Rows are points. Each copy is the shape, with its points in the same order, turned, moved and blurred by noise. Is it also mirrored, or only turned?

Shape (6 x 2):
[[-20  -1]
 [-25 -10]
 [ 62  -9]
 [ 28 -48]
 [  2  19]
 [ 10  12]]
Copy 1, 6 rows:
[[  2  14]
 [ -3  22]
 [-47 -52]
 [-63  -5]
 [  7 -15]
 [ -2 -19]]
Copy 1 is: only turned
Copy 2:
[[-14 -30]
 [-14 -37]
 [ 65  -8]
 [ 46 -57]
 [  1  -1]
 [ 10  -5]]
Copy 2 is: only turned
Copy 3 (6 x 2):
[[-29 -12]
 [-34  -4]
 [ 50  14]
 [ 10  43]
 [ -3 -27]
 [  2 -20]]
Copy 3 is: mirrored
Copy 4, 6 rows:
[[ -1 -24]
 [ -4 -21]
 [-31  53]
 [-57  -1]
 [ 10   3]
 [  8   8]]
Copy 4 is: mirrored

Shape:
[[  5  15  16]
 [ 16 -22  30]
 [-35   8  -3]
 [-36  15  31]
 [ 27 -43  10]
 [ 61 -19   4]]
Copy 1:
[[ -6   3  21]
 [-38   6  -6]
 [ 28 -15  -7]
 [  6 -39  11]
 [-37  28 -29]
 [-42  56   4]]
Copy 1 is: mirrored
Copy 2, 6 rows:
[[  0  19  -1]
 [ 11  17  39]
 [-30 -18  -2]
 [-46  13   5]
 [ 30  -5  52]
 [ 59  12  24]]
Copy 2 is: only turned
Copy 3 (6 x 3):
[[ 10  26  -8]
 [ 38   6 -30]
 [-30  -3 -23]
 [-22  30 -39]
 [ 52 -22 -24]
 [ 62  -6  15]]
Copy 3 is: mirrored
Copy 4 (6 x 3):
[[ 44   7  -8]
 [ 38 -28  -8]
 [ 19   7  37]
 [ 50   9  33]
 [ 17 -39 -25]
 [ 18 -19 -63]]
Copy 4 is: only turned

Shape, 10 rows:
[[  5 -12  30 -13]
 [-34  20 -32  26]
 [-15   8 -24  47]
 [ 19   7 -34  18]
 [ 12 -21  18  -2]
 [-39  -2   0  -4]
 [ 36   7  20 -12]
 [ 48  30 -33  68]
 [ 19  -4  35  -6]
 [  9  37 -17  32]]
Copy 1, 10 rows:
[[-18  50 -20 -12]
 [ 13 -18  40 -23]
 [ 36   3  37 -28]
 [ 33  -6  -9 -10]
 [  0  47 -14   8]
 [-20  17  35  -8]
 [ -7  35 -39 -18]
 [ 77  -6  -8 -51]
 [ -7  53 -27 -18]
 [ 27  -7  -1 -44]]
Copy 1 is: mirrored
Copy 2 (10 x 4):
[[-14  14  -8 -18]
 [ 25   5  44  46]
 [ 28  16  57  24]
 [ 20 -13  54  -2]
 [-13   9  13 -21]
 [ -9  16  10  35]
 [  9 -15  -3 -32]
 [ 66  -3  73 -27]
 [  2  11 -10 -30]
 [ 53  -4  37   8]]
Copy 2 is: only turned
Copy 3 (10 x 4):
[[ 40  11   9   1]
 [-40 -25  -2  -7]
 [-23 -41 -10 -28]
 [ -6 -30  33 -29]
 [ 32  10   4 -21]
 [-22  13  -6   4]
 [ 44 -11  35   0]
 [ 10 -89  24 -49]
 [ 47   2  10  -1]
 [ -4 -60  17 -11]]
Copy 3 is: mirrored

Shape:
[[-37   0 -11  15 -18 -14]
 [ -7  -8 -26   2 -33 -48]
 [ 37  -6  20  52  -8  39]
 [  5 -15 -20 -45 -14  34]
 [ 67 -12  23  22  34   1]
 [  2 -18  -1 -15   7 -72]
 [ 30  -6 -21  47 -11  12]
 [  2 -31   9   1 -18  65]
 [ 63  26  21 -20   2   3]
 [-14  18 -32  -8  10   0]]
Copy 1 (10 x 6):
[[ 14  21   9 -35  -5 -23]
 [ 51  -5  29 -15 -12 -27]
 [ 16  52 -18  35  23  41]
 [-13 -26  -4  30  32 -27]
 [  2   7  19  52 -13  67]
 [ 20 -23  59   0 -46  -7]
 [ 43  13  -5   7  18  30]
 [-21  41  -5  24  51 -11]
 [  0 -15 -20  61 -29  17]
 [ -2 -21 -11 -30   2   0]]
Copy 1 is: only turned
Copy 2, 10 rows:
[[ 11  33  31  35   3 -24]
 [ 46  22  46  20 -17 -30]
 [-14 -16  -5  13  -7  51]
 [-11 -23  14 -17  16 -42]
 [ 13   2 -41 -20 -37  34]
 [ 47  50  12   0 -45 -44]
 [ 26  -2  13  10   5  41]
 [-49 -16  16 -11  18   4]
 [ 20 -40 -31   0 -41 -11]
 [ 27  13  -4  19  21 -34]]
Copy 2 is: only turned
Copy 3 (10 x 6):
[[-31  -1 -20  34   4 -21]
 [-42  17  14  45  12  -9]
 [  9 -51  38 -19 -15 -61]
 [-26 -50   9  -8  11  28]
 [ 12   9  47 -66  -2 -42]
 [-20  56  13  20  32  -4]
 [-37 -27  35   0   0 -61]
 [ -3 -79  13  -7  26 -12]
 [  5  -7  46 -38 -34  11]
 [-42 -17 -26  -4 -12   6]]
Copy 3 is: only turned
Copy 4, 10 rows:
[[ 48   5 -33  -5   9   2]
 [ 32  -4 -31 -46   0  18]
 [-12  12  14  -1  31 -67]
 [-14  38  -1   9 -29  19]
 [-44 -43   7 -13   5 -53]
 [  7 -44 -57 -43 -13  15]
 [ 15  -1  22 -25  12 -43]
 [ -9  55  -3  24  -7 -38]
 [-58 -18   9  -8  23   4]
 [ 28 -13   5  10  -7  21]]
Copy 4 is: only turned

Shape:
[[-14  -6   7 -22  19   3]
 [  3  16  17 -15  -1  12]
 [-20 -22  27 -18 -21  13]
 [ -6 -28  16   1   5  15]
 [  5   0   4  12   6  27]
 [ -3   1   5   7 -22  95]
 [-48  14  28 -18  17  -1]
 [-94 -18  18  46   1  -5]
 [-33   9  25  34   9 -13]
 [ 11  11 -11 -17   5  49]
 [  8  14  24  10  17 -27]
 [ 10  -8 -33  13 -24   0]]
Copy 1 (12 x 6):
[[ -5   3  -1  15  25 -18]
 [  5  30  15   3  23   5]
 [-15  -9  24  -3  20  15]
 [  4 -14  10  22   9  12]
 [ 12  19   2  28  -1  20]
 [-24  34  -8  31  -4  77]
 [-22  19  39  34  33 -22]
 [-43 -14  78  64 -25 -21]
 [  7  10  56  45  -4 -12]
 [  0  38 -26  16   9  23]
 [ 43  16  33  19  14 -24]
 [ 10   7  -2 -11 -42  -4]]
Copy 1 is: only turned
Copy 2, 12 rows:
[[-13   0  19  10 -10  -3]
 [ 20  -4   9  24 -13   5]
 [-11 -15  -8   9 -23  31]
 [-18   2 -14  22   3  14]
 [  5  11 -16  35  -3  -7]
 [  5  -9 -59  74 -44  -9]
 [ -6  27  27   8 -39  20]
 [-35  80 -29 -22 -40  33]
 [  9  52  -5   0  -5  24]
 [ 10 -14 -10  45 -21 -28]
 [ 19  23  22   5  22  11]
 [ 16  -7 -35 -12  10 -22]]
Copy 2 is: mirrored
Copy 3, 12 rows:
[[-18 -13   7  10  17   7]
 [ 16 -16  -4  11  11   5]
 [  3 -23  17  -8  30 -28]
 [-13 -23   1 -22  15 -10]
 [  4 -22  -8 -16 -12   4]
 [ 28 -69  20 -14 -45 -28]
 [  0  -6  42   6  30  23]
 [ -9  28  77 -61  12   7]
 [ 14  17  21 -38  17  23]
 [  4 -39  -6  18 -27  -5]
 [ 11  11 -22 -10  30  28]
 [ -1  18 -22  -8 -21 -32]]
Copy 3 is: mirrored
